Each row of a before or after table is a point. One or more steps were done to the points. Then noise was added and the rows were shuffled. The steps act on columns, c1 being the first. What was done? A step turns or swaps two columns, mirrors them in a line or flattens them onto one, adds a multiple of one to another, or multiplies or shifts one. Angles are multiples of 10 degrees, from the lower column toward the higher: turns from -170 to 170, lines from 10 to 170 but not 90. Use the fewest steps. Two steps may share a column if one is a turn and the other turns, adds or multiplies; they go together, in the order done. Otherwise the lowest column goes first.

Before:
[[ -1 -40]
 [  4  26]
 [ 23  -4]
 [ 20 -41]
 [ 23  28]
 [ -2  30]
 [-38 -33]
 [ 20 -41]]
After, 8 rows:
[[ -3  59]
 [ 13 -82]
 [ -1 -81]
 [ 16 -11]
 [ 15  57]
 [ 12 -81]
 [  2  53]
 [-27 -65]]
Steps: multiply c1 by 0.7; multiply c2 by 2

Before:
[[ 24  23  38]
 [-25 -38 -38]
 [-32  28 -54]
 [-26 -30 -48]
 [ 66 -13  13]
 [-34  23   1]
 [-23   0 -19]
 [ 30 -40   1]
 [ 22  31 -31]
 [ 46   7  14]
 [ 56 -24  15]
 [  0 -39 -37]
 [ 43  15 -66]
 [ 19  88  17]]
After (14 x 3):
[[-24 -62  10]
 [ 47 -41  37]
 [-42 -11   1]
 [ -9  28 -15]
 [ 33  24   1]
 [-62 -27 -64]
 [ 91 -52  18]
 [-26 -49  15]
 [ -2 -48  16]
 [-60  51 -36]
 [ -7 -18 -30]
 [-15  38 -54]
 [-61  49 -49]
 [-72  25 -33]]
Steps: add 1 times c3 to c2; turn c1 and c2 by -110 degrees

Before (9 x 4):
[[ -5 -12 -10  30]
 [-11  27  -7  -1]
 [-18 -20   8  -5]
 [ 10 -22   6  -6]
 [-10 -12  34  16]
 [-14 -19  39  -3]
 [-15  42 -12   4]
 [ -4  -8  -7  14]
 [-14   4 -20  32]]
After (9 x 4):
[[ -16 -119  -16    4]
 [ -11  -76  -12    0]
 [  -9   93  -21   20]
 [  14   64    7   -3]
 [  -5    8   16   27]
 [ -14  -48   14   34]
 [ -16   66    6   -6]
 [  -4    4    9   15]
 [ -10  117  -18   -4]]
Steps: turn c2 and c3 by -140 degrees; multiply c2 by 3

Before:
[[ 15  41  21   9  27  28]
 [ 24  37 -41  30 -40  14]
 [-51   5  60 -31  20  -3]
 [-24   5 -37 -57 -35  28]
 [ 32 -25   2 -40 -58  -6]
 [-12 -31  18  14 -44  54]
 [ 47  16 -41 -11  15 -60]
 [ -3  18  23  50  45  52]]
After (8 x 6):
[[  18  -39   24   14  -29    3]
 [  31    2  -26 -116   36   60]
 [  -8   35   20   33   48   33]
 [  45   33   58  -61  -28  -60]
 [ -38   -8    6  -81   64  -12]
 [  10   -9   18  100  -44   33]
 [ -27  -42  -45  -29  -14  -21]
 [  11  -51  -33   60   41   52]]
Steps: turn c1 and c2 by -140 degrees; add -1 times c3 to c6; multiply c4 by 2; multiply c5 by -1

Before, 8 rows:
[[ 63   4 -20  -7 -23  14  -5  26]
 [ 19 -18 -18 -35  -7 -18 -35  10]
 [  6 -67  86  85  -5  38  28 -38]
 [ 44 -82 -18 -28  50 -22  27  15]
 [  9   8 -33   0  50  23   3 -13]
 [ 67  16  44  27  55   4 -45  58]
 [ 38  25  36 -21 -39  48 -15 -36]
 [ 29 -36  16  -6  48  -9  21  76]]
After (8 x 8):
[[ -33   14   25  -63   -5   12  -19   27]
 [ -39   77  -47  -21   68  -31   27   26]
 [ -47  -48   -3  -53  -60   46   -1  -39]
 [  -7   12   33  -23   44   24   10  -11]
 [   5  -38  -27  -73   76   -1  -65   42]
 [ -33   18    5    0  -15  -16  -37   -2]
 [  72  -12 -118  -49  -14   37   40  -26]
 [ -11    6  -41  -13   84  -16   -3   78]]
Steps: add 0.5 times c6 to c1; turn c1 and c4 by -110 degrees; turn c2 and c3 by 140 degrees; turn c7 and c8 by 20 degrees; add 0.5 times c8 to c5

Before:
[[  2  23 -23 -50 -14   3   3   0 -12 -32   3]
 [ 26  -4  53  17  13 -10 -28  -1 -30  23  -5]
 [ 22 -35   6  26  -2   9 -10  38  -7  17  14]
 [ 24  21 -19  29 -13  22  41  -2  -2  11   8]
 [-24  21   0  10  15   3  36   9 -21  20  19]
 [-15 -23 -28  24  70  11 -12  -4   8  28  11]
 [ 18  17  18  12   5  38 -13   1   8  25  -8]
 [ 25  15 -26 -50 -14 -15 -23  24   2   6  10]]
After:
[[122  37 -26 -37  39  10 -12 -34  10  28  11]
 [ -6  -1 -20 -63 -29   1  43 -30  23   9   7]
 [ 23  -7  17 -27 -16  15 -15 -31  36  26  -9]
 [-11 -51 -27  90 -28   0 -23  -7 -20   6  11]
 [ 11 -14   1 -23  25 -21  39 -23   6  21  21]
 [ 43  15  54 -30 -22 -32 -25 -31  -3  25  -6]
 [ 11  54   6 -38 -22  -9  -9   7   9  17  15]
 [-23 -57 -24  86  -7 -10   3 -32   3 -31   3]]
Steps: turn c1 and c5 by -70 degrees; multiply c1 by 2; multiply c4 by 2; turn c2 and c4 by -160 degrees; mirror c6 and c9 in the line at 40 degrees; shift c8 by -30

Before:
[[ 22  29 -62   9  -6 -65  15  15 -12   6  18  23]
 [-22  -9  23 -80  -7  -3  20  21 -21  10 -32  28]
 [-16  13   7   5   1 -31  15 -14 -54  65 -35  19]
 [-11 -28  -6 -14  19 -15  10   6 -27   1   3 -16]
 [  4 -25  -5   9  19 -40   4 -15  24 -21 -22  11]
 [ 14 -37   7  27 -37  21  15  35  47   9 -52   6]
 [ 22  26  14   3  -9  15 -55 -11  58  23  13   9]
 [ 14 -25 -42  -5 -33  -8  -9 -28  17 -43  33  24]
 [-39 -23  26 -18  -1 -40  -8  36 -42 -52   3  -5]
 [ 18 -57  14  -3   1   2 -21  16   0  18 -31  23]
 [ 24  18 -35 -31 -20 -34 -27   9 -10 -14 -35  -7]
 [ 64  23 -15  28 -37  15  38  10 -32  -8  24  30]]
After, 12 rows:
[[ 29  16 -28   6 -14  10  24  16 -33  62  26  29]
 [ 12 -16  -1 -13   0  13 -10 -35 -22  -1   6 -26]
 [ 45   0  16  27  29   6 -38  37 -23 -13  18  50]
 [-20 -48   9  24  41 -23  29   1  72  10  47  13]
 [  1  14   6   0   4 -21  15  18  21  14 -54  15]
 [ 14 -45  -9  -4   3 -10  40 -28  -8  18  -7  33]
 [124  22  -1  12  24  94 -26  10   0   4   1  41]
 [ 21 -18 -54 -15  24   9   1 -23 -44 -54  -9 -11]
 [ 28 -40  21  -6 -23  29 -28  27  -7 -41 -19  35]
 [ 76   4  -3 -31  20  45  46  23  -7 -17  -4  -9]
 [ 65 -19 -20   8 -19  27  17 -25  40 -28  14  21]
 [-16   0 -17 -81  26 -19  17   0   0   4  31  45]]
Steps: add -1.5 times c6 to c1; turn c3 and c6 by -130 degrees; turn c2 and c5 by -30 degrees; turn c5 and c8 by -110 degrees; turn c7 and c11 by 120 degrees; add 0.7 times c11 to c9; multiply c12 by 1.6
